Each row is a point. Any point is a mix of the corners, with weights that add up to 1. It lies inside the corners' shape when no weight is negative. Is each point inside? If not, which corners have a negative weight?

Corners:
(1): [30, -1]
(2): [ 37, -57]
(3): [-42,  54]
Points:
[ 29, -10] => inside
[-26,  40] => inside
[ 30, -44] => inside
[-25,  33] => inside

Corners:
(1): [ 26,  13, -16,  35,   7,  43]
(2): [ -4, -16,  21, -37,  60,  33]
(3): [ -8,  25,   2,  19,  14, -17]
(4): [-25,  26,   9,  13, -47, -16]
(5): [-14, -14, -32, -14, -22,   9]
(6): [ 24, -55,  11,  -9, -14,  15]
(7): [  6,   5, -27, -40,  -9,  12]
Points:
[  5, -20,  -7,  -7,  -7,  16] => inside
[ -7,   2,   5, -15,   8,  12] => inside
[ -1,  -1, -19,  -2, -30,   1] => outside (2)
[  1,   0, -10, -21,   1,  10] => inside
[ -5, -14, -18, -19,   1,   7] => outside (1, 4)
[ -5,  13, -11,  -4,  10,  13] => outside (6)
[ 19, -22,  -1,   9,  34,  26] => outside (4, 7)

Corners:
(1): [-38, -15, -20,  33,  -5,  -5,  -7, -24,  39]
(2): [ -4,  19, -20,  28,  60,  42,   7,  -2,   5]
(3): [ 11,  41, -23, -31,  20,  -2,  -7,  -8,  14]
(4): [ 10,   4, -33,  30,  10,  15,  38,  13,  17]
(5): [-38, -15, -31,   9,  14,  42,  16, -23,  -2]
(6): [-20,  -6,  11, -32,  -1, -13, -29,  21,  32]
(7): [-37,  22,  32,   5,  16,  -5, -29,  -7, -23]
(8): [-13, -15,  -5,  11,  47,  10,   8, -18, -20]
(9): [-31,   2,  35,   6,  36,   6,  36,   0,  -7]
(10): [ 12,  -2,  32, -24,  13,  18, -35,  -9,  15]
Points:
[-12,  12,  -7,   3,  30,  16,   7,  -5,   6] => inside
[-19,  12, -15,  -7,  18,  16, -30, -17,  21] => outside (4, 8, 9)
[-21,  -9,   7,  12,  20,   9,  -1,  -2,   2] => outside (3)
[-17,   7,   5,   2,  15,   4,  -7,   2,   4] => inside
[-2, 17,  4, -1, 26, 24, 13, -1, -4] => outside (1, 6, 8)
[-9, 18,  0, -9, 25,  4,  7, -5,  5] => inside
[ 1,  9, -1, -7, 23, 13, -8, -6, 10] => inside

Corners:
(1): [ 36,   9,   8, -10,   9,  12, -15,   2,  30,  13,  15,   0,  17, -45]
(2): [ -1,  35,  -6,  13,  -5,   0,  -1,   0, -15,  -4,  27,  -5,   9,   0]
(3): [  1, -21,  10,  -4, -28,  -6, -12,  14,   7,  -5,   4,  15,  31,  17]
(4): [ -5,   4, -30,   4,  -2,  -6,  -7,  -5,  25,   0, -16,  -4,  37, -18]
(5): [ 24, -15, -14,  12,   4, -13,  15, -18,  -9,  12,  -2, -18,   2,  14]
(6): [  7, -19,   3, -23,   3,  18, -15,  12, -31,   0,  16,   6,  53,  11]
(7): [-17,   0, -24,   2, -34,  16, -11, -23, -13,   0,  -6,  -1, -30,  14]
(8): [  8, -15, -22,  16,  13,  10, -19, -13,   3, -38, -18, -22, -60, -45]
(9): [-33, -30,  -7,  -8, -45, -19,   9,   6,  25,  18,  23, -12,  21,  -1]
(10): [ -6,   3,  16, -11,  -6,  27,   8,   2,  -4,   9,  13,  13,  35,  -7]
(11): [  6,  11,   5,  -3,  19,  14,   0,   8,  -4,   3,  10, -20,  -5,  22]
(12): [ 24, -26,  -2,  34,  32,  -6, -32,  -5,  17,  32,  -2,   1,   7,  24]
(13): [-13,  22,   2,  -8,   4, -33,   6,  -5,  -9,  -7,  12,   0, -15,  -6]
(14): [-36,  -4,  26,   3, -25, -19, -13,  -5,   4,   2,   5, -30,   6,   6]
(15): [ 16,  25,  -3,  11,  26,  23, -12,  28, -38,  24,   0,  -5, -10, -20]
Points:
[ 3, 11, -1,  4,  5,  5, -4,  3, -6,  3, 11, -9,  3,  5] => inside
[ 4,  2, -9, -9, -9,  6,  4,  1, -9, -3,  8, -2, 11, -3] => outside (12, 14)
[-4, -7, -4,  4, -5, -5, -8, -1,  3, 10,  6, -5,  5,  3] => inside
[  2,  12,  -6,  22,   1, -10, -19,  -4,  -3,  -2,  -9, -17, -30, -13] => outside (6, 9, 10, 11)
